Each point is reached from the start by the listed moves, each made once or not at all, plus a little noise. Say if it took an odd or an even number of moves. Then give how often each move was made.
In the rows, zero is written as 128.

Moves:
(1): [167 126]
(2): [110 180]
Start: [132 110]
Points:
[173 108] => odd (1, 0)
[152 160] => even (1, 1)

Moves:
(1): [183 143 129 145 146 120 137 130 139 152 127]
(2): [124 150 131 141 142 136 141 156 147 111 120]
(3): [135 135 158 122 153 103 105 131 155 117 144]
(4): [130 111 133 172 136 133 105 123 149 137 102]
(5): [114 116 117 113 174 136 145 101 112 115 112]
(6): [139 107 145 125 129 152 122 136 120 130 134]
(7): [132 120 141 148 128 123 145 123 146 138 140]
(8): [116  92 105 123 131 110 134 163  94 146 138]
(9): [138 106 105 107 131 150 123 133 175 141 111]
Start: [117 110 113 113 102 109 144 169 110 130  96]
Points:
[185  45 116 156 180 154 153 145 183 174  53] => even (1, 0, 0, 1, 1, 1, 1, 0, 1)
[174 103 119 144 217 118 132 175 217 133  44] => even (1, 1, 1, 1, 1, 0, 0, 0, 1)
[136  77 127 131 139 108  94 171 205 142  70] => odd (0, 0, 1, 1, 0, 0, 0, 0, 1)
[193  45 130 116 150  98 142 216 173 186 121] => even (1, 0, 1, 0, 0, 1, 1, 1, 1)
[165 114 123 126 182 140 178 178 118 127  76] => even (1, 1, 0, 0, 1, 1, 0, 0, 0)
